Every row gives one point. Each copy is the shape, with its points in the same order, turned, moved and blurred by noise. Some copies are also mirrored. Which?

Shape, 6 rows:
[[ 28 -44  -1]
 [ -6  -2   3]
 [  8  23   3]
 [-54   7 -17]
 [ 82   4  17]
 [-27  47  52]]
Copy 1:
[[-15 -59 -26]
 [-10  -8 -14]
 [ 15   2 -13]
 [-34  26  17]
 [ 58 -53 -51]
 [  1  56 -46]]
Copy 1 is: mirrored
Copy 2 (6 x 3):
[[-20  23 -67]
 [ -5  23 -13]
 [-21  11   1]
 [ 46 -16   2]
 [-81  25 -30]
 [  0  44  52]]
Copy 2 is: only turned
Copy 3:
[[ 24  45   3]
 [-12  10 -12]
 [-11 -18   0]
 [-68  17 -20]
 [ 68 -19  25]
 [-25 -57 -50]]
Copy 3 is: only turned
Copy 4 (6 x 3):
[[ 52   7 -37]
 [  2  10 -23]
 [ -3   8  13]
 [-51 -14 -35]
 [ 60  28  40]
 [-52  59  10]]
Copy 4 is: mirrored

Shape, 7 rows:
[[ 64  -3   7  53]
 [-22  21 -64 -31]
 [-64  41  17   1]
 [ 13  34  10  38]
 [-21  44  26  34]
 [-11  -9   8 -48]
 [ 19  42  12 -14]]
Copy 1 (7 x 4):
[[ 51  15  -1  61]
 [-36 -56 -34 -23]
 [-89  23   0   6]
 [ -9  15 -10  54]
 [-48  27  -6  46]
 [-14  20 -26 -44]
 [-21  18 -52  21]]
Copy 1 is: only turned
Copy 2, 7 rows:
[[-58  -8 -43  22]
 [ 11 -22  76 -17]
 [ 39  52  26 -41]
 [-28  15 -15 -21]
 [ -3  45 -13 -38]
 [ 54 -14  11  11]
 [ 11 -20 -13 -32]]
Copy 2 is: only turned

Shape:
[[  6  -9  38 -23]
 [ 20   4  61 -74]
 [ 15  35 -36   9]
 [-26 -10 -29 -35]
 [-11   4 -21  12]
 [ 30  12  37  17]
 [-18  33 -39   7]
 [-25  30 -25  12]
 [-20 -41 -18  10]
 [ 45  14 -16 -14]]
Copy 1:
[[ -6  40 -27 -10]
 [-56  69 -45 -39]
 [-25  -7  46  12]
 [  8  30  44 -39]
 [  3  -7  26  -4]
 [-16   0 -28  28]
 [-11 -22  50  -6]
 [ -6 -26  36 -15]
 [ 45  17  14 -12]
 [-36  28  31  19]]
Copy 1 is: mirrored
Copy 2 (10 x 4):
[[-51  15 -12  -3]
 [-95   5 -47  22]
 [ 24 -41   1   6]
 [ 14  24 -29  32]
 [ 20   2   1  -6]
 [-43 -17  19 -28]
 [ 38 -19 -20  -2]
 [ 30 -11 -21 -18]
 [ 15  47  15   2]
 [-17 -33  14  28]]
Copy 2 is: only turned

Shape (9 x 6):
[[ -5  36 -10 -10  71 -91]
 [-42   0 -35  59 -26  -1]
 [-20  -9   3   6 -37  22]
 [ -9  22 -54  42   1  39]
 [ -3  14   4 -35  31 -74]
 [ 26 -32  26   7  11 -24]
 [ 41  -1  34  36 -50  12]
 [ 15 -45  73 -13  16 -31]
 [-10  39  20  35   4   8]]
Copy 1 (9 x 6):
[[-34 -46 -42 -73 -27   1]
 [-27 -22   1  64   3 -51]
 [  2  18  25  45  -5 -14]
 [-25 -18 -13  57  55 -10]
 [-19 -21  -8 -56 -44  22]
 [ 49 -15  -6  -2 -28   3]
 [ 59 -21  51  28  13 -17]
 [ 75  15  -3 -23 -55  -3]
 [  7   0  10  -9  36 -42]]
Copy 1 is: mirrored
Copy 2:
[[-83  86  -1  23 -33 -22]
 [  8 -10 -49 -61  -4 -10]
 [ 21 -39 -21   2  -2  -7]
 [  0 -13  13 -64  11 -13]
 [-39  63 -14  50 -18 -23]
 [-37   6 -33  45  26  10]
 [ 25 -16 -32  20  38  61]
 [-43  -7 -50  85   4  20]
 [-10   1   2  -8 -34  34]]
Copy 2 is: only turned

Shape:
[[-21   6  24  16 -41  -5 -58 -31]
 [ 11 -18  58 -15  39  -1  21  16]
 [ -8 -25  29 -15 -12 -25  44 -44]
 [  0 -29 -27   2 -14   8 -27 -42]
 [ 51 -26 -42  56 -32   3   3   1]
 [  2  26 -21  31   4  33   2  23]
 [-23 -41   6  38 -20  14  -8  18]
 [  3 -21  10 -34 -18  28  20  33]
 [ -4  -5   8 -21   5   4 -20   0]
 [ -1  -7 -19  32 -25  49  -3 -16]
 [ 14   7  37  -3  11  20  20  49]
 [-17  20  46 -37 -11  22 -10  16]
 [  8  23  -7 -14  12  11  32   7]
 [ -2 -21 -45 -61 -41 -42 -14  -7]]
Copy 1:
[[ 18  15 -43   3 -55  -1 -17 -50]
 [ 12  33  17  16  24 -35   8  35]
 [ 37  15  35  32 -30  -4  51 -12]
 [ 48  -9  15  -7 -38  12 -20 -44]
 [ 33 -30  20 -46 -71  30 -27  34]
 [-18  10   4 -35  -6  46 -22  11]
 [ 53  15 -34  -8 -15  32  -9  17]
 [ 19  21  10 -51   5 -10  33  10]
 [ 10   3   5 -14   2 -14  -7 -22]
 [ 26  24  12 -38 -40  47 -20 -13]
 [-13  34  -5 -22  15  -6   4  39]
 [-13  44 -21 -15   6 -24  24 -19]
 [-22   6  34 -13   4  14  18   1]
 [ 28 -60   8 -35 -18 -16  53 -45]]
Copy 1 is: mirrored
Copy 2 (14 x 8):
[[ 24 -10  46   3 -27  52 -27  16]
 [ -9   9 -26  59 -13  15  43 -13]
 [ 10  -7  24   8  -9 -12  51 -33]
 [-14   9  20 -45  -8  32  -4   6]
 [ -9 -39 -45 -64 -25  -9 -14  24]
 [-43 -12 -16  13 -19 -12 -35  38]
 [ -9  -6  -3 -10 -73   8  -4  19]
 [-49  -4 -24  22 -38   1 -10 -46]
 [-14  26   1  14 -10  23 -12  -5]
 [-48 -31  14 -20 -32   6 -15  27]
 [-29 -10 -42  61 -34  -1  -7 -13]
 [-24   3  16  61 -21  26 -20 -32]
 [-36  -1 -10  24   7 -23  -5  -2]
 [ 18  34  10 -47   5  -7 -38 -63]]
Copy 2 is: only turned
Copy 3:
[[  0 -53  -9  23  18   9 -31  45]
 [ -5  60  -7 -12  24 -43  -6   4]
 [-82  21 -13   2  20   5   3   4]
 [ -7 -31 -25   5  37  32   1 -20]
 [  9  -3  12  51 -14  50  30 -37]
 [ 27   0   7 -10 -52  18 -12 -23]
 [ 12 -16   5   3  -1  23  41  21]
 [  7  44 -44 -11 -19  23   5  14]
 [ 11   6 -41   0  12  -5 -23   3]
 [ 15 -16  18  -6 -11  60  -3  -1]
 [ 26  54 -12  -6 -25 -17   0  14]
 [ 11  22 -34 -17  -1 -10 -43  39]
 [-17  33 -19  -8 -36   0 -23 -27]
 [-31 -21 -95  29   5  18  -4 -15]]
Copy 3 is: mirrored
Copy 4, 14 rows:
[[ -5   5  70  34  31 -37  10  -1]
 [ 11  22 -35 -42  27 -58  -6 -21]
 [-24  55  11  -7  45 -21 -34 -45]
 [-34  17  57   1 -16  -1  10 -31]
 [  6 -18  44   4 -57   2 -51 -47]
 [ 33 -38  16 -26  -3  13   1 -34]
 [-28 -42  32 -26  16 -28 -25 -35]
 [-17 -21 -30  -4  15 -25   8 -65]
 [-21  10   6   5  11 -20  25 -17]
 [ -1 -16  50 -11  -4   3   8 -66]
 [ 32 -27 -31 -27  22 -33  -4 -46]
 [  4 -13 -15  11  48 -43  34 -31]
 [ 19  12 -20 -18  14  17   7 -43]
 [-60  27 -12  60   4  21   0 -20]]
Copy 4 is: only turned

Shape:
[[-28 -11  95  19  -6  16   6   8]
 [-38  18 -19  -3  -4  31 -11 -34]
 [-14  52  -5 -31  13  15  15   2]
 [  5  81 -82 -16  -9 -25   2  60]
 [ -8 -11  47  14 -23 -83  25  -3]
 [ 58   8 -47  24  13 -31  22  67]
 [-30  25  -8 -22  46  -2  -9  -2]
 [ -5  11   6 -10 -10   2   3 -14]
 [ -8 -48  63 -28  -6  -1   0  64]
 [-12 -74  69  -8 -23  11  49  62]
 [ 12  13  48 -24 -12   3 -19 -38]
 [ 12 -44  39 -20  -4  14  24  40]
 [-11   3  24 -25 -17 -34 -50 -24]
 [  4  -1   0  51   0  77 -37 -14]]
Copy 1:
[[ 25  38 -19   5 -37 -55  24  -7]
 [-41  32 -15 -25  29   6 -14  -3]
 [-47  33  30  -6  23  12  23  12]
 [-86 -27  58 -68  37  43  67 -34]
 [ 55  -5 -15  16  10  -5  80 -53]
 [-11 -84  50 -46  28   5  62   8]
 [-38  13 -18  -3  11  29  38  32]
 [ -7   7   1  -2  16   6   9 -13]
 [ -8 -30  -5  37 -69 -42  28 -15]
 [  7 -49 -14  50 -42 -95  28 -21]
 [ 16  39  10  17  -2  17  -8 -16]
 [ -4 -38   5  26 -34 -44  22  -5]
 [ 12  11 -13  -2 -30  42  15 -37]
 [ -6  17   8 -71 -11 -34 -50  24]]
Copy 1 is: mirrored
Copy 2:
[[  1  32  10 -31 -92 -33   0 -15]
 [-21 -11  17   8 -25  43  45 -37]
 [ 22 -24  23  34 -25  18  48   5]
 [ 27 -85  49  11  31  34  42  58]
 [-29  34  61 -20 -13 -66   0  21]
 [ 58 -49  18 -25  56  -9 -23  33]
 [  8  -4  -5  12  -2  20  64   6]
 [-10  -2  26  12 -21   7  13  -9]
 [ -2 -13 -42 -13 -63 -61 -21  23]
 [ -1 -25 -25 -27 -66 -91 -30 -21]
 [-18  35  16  38 -43  15  -6 -12]
 [  5 -18 -29  -4 -33 -52 -20 -13]
 [-55  29   7  18 -16  15   6  21]
 [ 14  -2  -6 -38 -33  73 -12 -51]]
Copy 2 is: only turned
Copy 3:
[[-61   5 -48  41 -35 -48   4 -19]
 [  4  12  25  15 -18  16 -42 -13]
 [-18  37  17  10  -6  30  -5  36]
 [-30  34  39 -75  55  52  -8  47]
 [-67 -48  22   1  -7 -53  52   4]
 [-28   5 -12 -85  29  38  62 -11]
 [ 21  12   3  -1  -8   1  -2  37]
 [-23   8  21   9 -13   2   7 -12]
 [-36  20 -52  33  40 -46  45 -24]
 [-60 -19 -72  55  37 -20  52 -48]
 [-23  39  31  31 -37 -30  19 -16]
 [-31  13 -41  30  20  -5  48 -34]
 [ -8  24  48   6  -5 -61  10 -11]
 [  0  38 -24 -17 -49  14 -42 -65]]
Copy 3 is: mirrored

Shape (12 x 9):
[[ 24  14   6   1 -12  11 -14  20  27]
 [ 32   4   1   1   6  35   7   5   8]
 [ 11  10  -2 -40  59 -10   9  -8  30]
 [ -1 -21 -13  35 -23 -17 -15  37 -46]
 [ 49   7  33 -27  26   8  -8 -28  14]
 [ 41 -19  49 -25   6   9  12  31  27]
 [ -5 -44  -2  29 -10  21   3   6 -15]
 [-54  35 -21  -5 -21 -39  41 -44 -53]
 [ 33  36  -7 -55  25 -17  16 -53 -32]
 [-20 -13 -58  51 -27 -57  67  -1 -19]
 [ -4 -29 -29  12 -35  24  16  46 -42]
 [ 22 -28  -7 -28 -15  -2  -9  -2  27]]
Copy 1, 12 rows:
[[-15  -5 -13  -9   8  24 -12   7  29]
 [ 16  -1 -13 -24 -15  19 -18   3  37]
 [  7 -50  14 -26 -16   6 -46  24 -15]
 [  1  16  11  58  -1 -25  28   0  41]
 [  8 -21  34 -46 -10  41 -18  33  25]
 [  1 -44  16 -15 -14  58   8 -17  24]
 [ 19  16   1   4 -26 -12  35  -7  21]
 [ 37  58  22  60 -19  -7 -48  41 -41]
 [ 25   9  59 -13 -19  13 -80  43   6]
 [-21  42 -18  76 -78 -26 -12  12 -14]
 [ 24  25  -3  46 -11 -19   9 -41  40]
 [-25   3  22 -23  -8  14  -8 -20   5]]
Copy 1 is: only turned
Copy 2:
[[-15 -44   2  21  -2  -3 -19  24   0]
 [  8 -22  26  10 -14 -14 -24   9   2]
 [ 20   1   3  -9  71 -28 -44  12   7]
 [ -6 -37 -17  -6 -26  -9  42 -38 -42]
 [  6   4  40  23  34   3 -37  33 -24]
 [ 34 -36  19  60  21   1 -24  -2  -5]
 [ -8 -17  10 -13 -20  15   9 -40  -3]
 [  9  19 -12 -56  31  -2  95  11  15]
 [ 34  36  20 -28  45 -31  12  56 -39]
 [ 44 -57 -18 -86  -8  13  63 -32   4]
 [ 27 -12 -14  -2 -57 -23  32 -29   2]
 [ 22  -9 -24   0   6  18 -29  22   5]]
Copy 2 is: only turned

Shape (13 x 9):
[[-32  22  33  -5   7  28  -6 -28   6]
 [-24   9  73   0 -31 -52  12 -17  70]
 [ -2 -12 -56  -1 -30 -61   0   2 -28]
 [-12  19 -61   7 -11 -26 -52 -42 -27]
 [-48  16  30   5  -8 -45  29   4  40]
 [  7  37  -2  14  -2  27  21 -22  27]
 [-49  22  56 -20 -34 -38  17   3  46]
 [  6  72  12   6 -44  65 -15  -9   1]
 [-16  21  48 -32 -33  48  28 -26  10]
 [ -7 -39  -9  35   0 -13 -51   7 -31]
 [-23  21  57 -25   8 -75  14  30   2]
 [ 28 -12 -44 -36   6   4 -36  -1   2]
 [  4  28  69 -17 -19 -37  40 -28  25]]
Copy 1:
[[  0  12   7 -27  -8 -28  17  44 -37]
 [-46  61  22 -30 -42  20  17 -41 -22]
 [-26 -39  -4   4  64  61  11   3  13]
 [  0 -26 -29 -29  95  21   7  47  -7]
 [-29  28  39 -23 -27  36  35   3  -5]
 [ 52   0  20 -32  -2   8  -2  20 -41]
 [-50  47  30 -15 -33  25  27  -5 -38]
 [ 51  17  -9 -24  -5  17 -40  58 -92]
 [ -5   4  33   0 -29 -19 -10  28 -79]
 [ -1   6 -31  19  35   5 -10  48  42]
 [-42  11 -10 -10 -47  41  57  -4  -5]
 [ 29  -1 -24  35  63   7  25   6 -17]
 [-27   1  14 -29 -56   9  12 -44 -45]]
Copy 1 is: mirrored
Copy 2:
[[-26   2  36 -18 -51  10  -3  16 -25]
 [-47  -5  87 -51  17  14 -48 -32 -30]
 [ -2 -61 -18  -8  32 -34  35 -34 -35]
 [-34 -72 -23 -31 -35 -46  45 -12 -15]
 [-36 -23  40 -31  19  41 -21 -18 -52]
 [-23 -32  50  -2 -19  21  13  30  10]
 [-23  -6  74 -57  10  25 -22 -22 -57]
 [  6 -15  67 -46 -35   0  45  63  22]
 [  1  18  89  -3 -32   0   3  32 -28]
 [-24   2 -43 -31  -3 -38  10 -25   7]
 [ 23 -19  23 -49  10  27 -56 -40 -57]
 [ 13 -36  10   6 -33 -21  47 -54  18]
 [ -4 -26  81 -19   8   4 -59   2 -31]]
Copy 2 is: mirrored
